Rows are points. The ring and each string are closed loops that go straight from each point to the next, and from the last back to the first. Before rounding, they use only three directions, however many columns there are. Count how often each string passes through the ring. Passing back the other way cancels.

Ring, 10 rows:
[[ 48  18   3]
 [ 27  36 -23]
 [  5  34 -45]
 [ -6  21 -58]
 [ -8  -5 -65]
 [ -1 -26 -58]
 [ 11 -42 -35]
 [ 26 -45  -5]
 [ 40 -31  15]
 [ 51  -3  15]]
String:
[[ 21   4  36]
 [ 62  17  37]
 [ 77  21   8]
 [ 67  19 -11]
 [ 62  14 -30]
 [ 73  36 -17]
 [ 49  41   1]
 [ 43  46  -1]
 [ 56  52 -19]
 [ 28  52   2]
 [  8  35   9]
 [ 15  15  -9]
 [  2  25  11]
 [ 23  49   8]
 [ 58  55 -15]
 [ 19  37  20]
 [  7  10   9]
 [ 16   0 -11]
 [ 56  11 -26]
 [ 80  19 -13]
 [ 72  18  16]
 [ 52  11  31]
 [ 80   8   9]
 [ 68   1 -19]
 [ 83   3  -8]
 [ 77   5  23]
 [ 45   5  40]]
Times through: 1

Ring (6 x 6):
[[ 25  27  33   0  34   9]
 [-42  46  35  43  31  13]
 [-85  -8  14  63  -8 -13]
 [-71 -62  21  45 -44 -28]
 [ -9 -92  50  -1 -62 -28]
 [ 50 -38  38 -27  -7 -11]]
String:
[[ 21  24  -4   6  47  -2]
 [ 55  42   4 -13  64   7]
 [ 51  20  -1 -13  49  -2]
 [ 28  -4 -11  -1  32 -13]
 [  5 -13  36   5   1  -5]
 [ 25 -10  -9  -1  27 -15]
 [  0 -17  19  10   5 -11]
 [ 37   1 -11  -6  38 -11]
 [ 58  24  -5 -16  56  -1]
 [ 38  25   0  -4  49   0]
 [  5   6  20  10  20  -3]
 [-11  -8  30  16   4  -5]
 [ -2  25  -3  20  41  -3]
 [ -7  76   5  30  72  16]
 [-24  93  51  38  60  33]
 [-32  57  84  33  20  30]
 [-40  78  46  46  49  27]
 [-41  79  -2  52  69  14]
 [-26  24 -17  36  42  -8]
 [-30  67  10  42  58  13]
 [-24  92  58  37  57  35]
 [-13  62  83  22  28  32]
 [-16  -5  61  15  -9   4]
 [ -4   4  23  15  16  -3]]
Times through: 1
String:
[[ 49   6  64 -22  12  11]
 [ 69  12  28 -29  36   4]
 [ 61  15   1 -20  48  -3]
 [ 31  10   1  -3  37  -5]
 [  5   3  25   9  17  -2]
 [ -3  12  57  11   7   9]
 [-10   0   0  21  22 -11]
 [-13  49   3  30  53   6]
 [-31  95  35  44  67  29]
 [-39  75  73  41  36  33]
 [-27  13  72  24  -4  12]
 [-21  -5  41  21  -2  -2]
 [-22  26  66  24   8  15]
 [-11  64  88  20  28  34]
 [ 21  81  26  12  73  25]
 [ 25  35  -6   6  56   1]
 [  9  -2  -2   9  25 -11]
 [ 61  21  -9 -17  56  -3]
 [ 70  15  19 -28  42   3]]
Times through: 0

Ring, 8 rows:
[[ 32 -12  35 -44 -13 -41  19  21  -9]
 [ 36 -10  45 -32  -6 -39  10  13  -8]
 [ 23  -5  34  -1  -7 -23   0  -1  -8]
 [ -6  -3   3  40 -11  -4  -3 -14 -10]
 [-34  -1 -32  65 -21  13   0 -20 -13]
 [-28   2 -28  45 -29  14   3 -10 -11]
 [ -7   1  -7   5 -33   2   7   5  -9]
 [ 16  -5  16 -30 -26 -20  15  18  -9]]
String, 30 rows:
[[  5   0  10   3 -24  -6   3   2  -8]
 [ -2   7   2   9 -35  11  -4   0  -7]
 [-22   8 -20  35 -38  23  -4  -8  -9]
 [-53   0 -57  78 -29  23   5 -20 -15]
 [-53  -7 -57  81 -18   9  12 -21 -17]
 [-22  -6 -21  43 -16  -3   8 -11 -13]
 [  4  -2   9  10 -20  -7   2  -1  -9]
 [ -2  -3   3  19 -17  -8   3  -4 -10]
 [-18  -8 -15  48  -8 -10   7 -14 -13]
 [ -9  -8  -4  37  -7 -14   6 -11 -12]
 [  6  -5  12  13 -13 -14   4  -3  -9]
 [  0  -9   4  20  -7 -21  10  -4 -12]
 [  0 -11   5  19  -6 -24  12  -3 -12]
 [  2  -8   6  12 -12 -18  10   0 -11]
 [ 28  -1  39 -12 -15 -17  -3   3  -6]
 [ 46   3  63 -23 -14 -18 -13   3  -2]
 [ 28  -3  42   3  -5 -21  -6  -5  -6]
 [  4  -7  14  29  -3 -18   1 -11 -10]
 [ -7  -7  -2  31  -9 -14   7  -8 -12]
 [  2  -3   7  16 -17  -9   3  -3  -9]
 [-14  -7 -11  36 -13  -9   8  -9 -12]
 [-45  -8 -46  81 -11   3   9 -24 -16]
 [ -1  -3   3  14 -19  -9   5  -1 -10]
 [-11   4  -6  30 -28  11  -4  -8  -9]
 [-22   7 -19  41 -34  22  -5 -11  -9]
 [-38   6 -40  53 -38  26   0 -12 -11]
 [-44  -3 -50  54 -30  13  12 -10 -15]
 [-19  -5 -20  28 -22  -4  12  -3 -13]
 [  4  -1   8   4 -24  -6   4   2  -9]
 [  3   0   7   5 -25  -5   4   2  -9]]
Times through: 3
String (28 x 9):
[[ -3 -10   3  29  -4 -20   8  -8 -12]
 [ -3  -5   9  46  -3 -10  -4 -19 -10]
 [ -4   2   9  52 -10   4 -13 -22  -8]
 [  1   5  12  35 -20   8 -13 -15  -7]
 [  0   3   9  25 -22   4  -7  -9  -7]
 [-17   5 -10  52 -24  17 -10 -19  -9]
 [-53   0 -52  95 -20  22  -1 -30 -15]
 [-46  -6 -48  75 -17   8   9 -20 -16]
 [-22  -7 -22  39 -16  -7  12  -8 -14]
 [  6   4  11   6 -28   2  -3   0  -7]
 [-16  10 -14  28 -41  25  -7  -6  -7]
 [-27   7 -29  31 -42  23   1  -4 -10]
 [-28  -1 -34  27 -34   8  13   0 -13]
 [-17  -9 -20  21 -19 -13  18   1 -14]
 [  8  -2  11  -5 -24 -10   6   6  -8]
 [ 29   5  34 -41 -36  -7   1  19  -4]
 [ 33  -1  34 -58 -33 -21  12  28  -6]
 [ 21  -3  25 -27 -23 -19   9  14  -7]
 [  9  -9  11 -10 -16 -25  16  10 -11]
 [ 23  -4  28 -24 -20 -22   8  12  -8]
 [ 47  -7  53 -61 -17 -40  13  26  -6]
 [ 55 -18  60 -75  -3 -66  27  32  -9]
 [ 36 -18  40 -42  -1 -55  23  20 -10]
 [  4 -14   6   3  -6 -33  19   4 -13]
 [ 26  -5  34 -18 -14 -24   5   8  -7]
 [ 47   0  61 -37 -16 -24  -5  11  -3]
 [ 38   1  51 -24 -17 -17  -6   7  -4]
 [ 10  -3  16   1 -18 -13   4   2  -8]]
Times through: 2
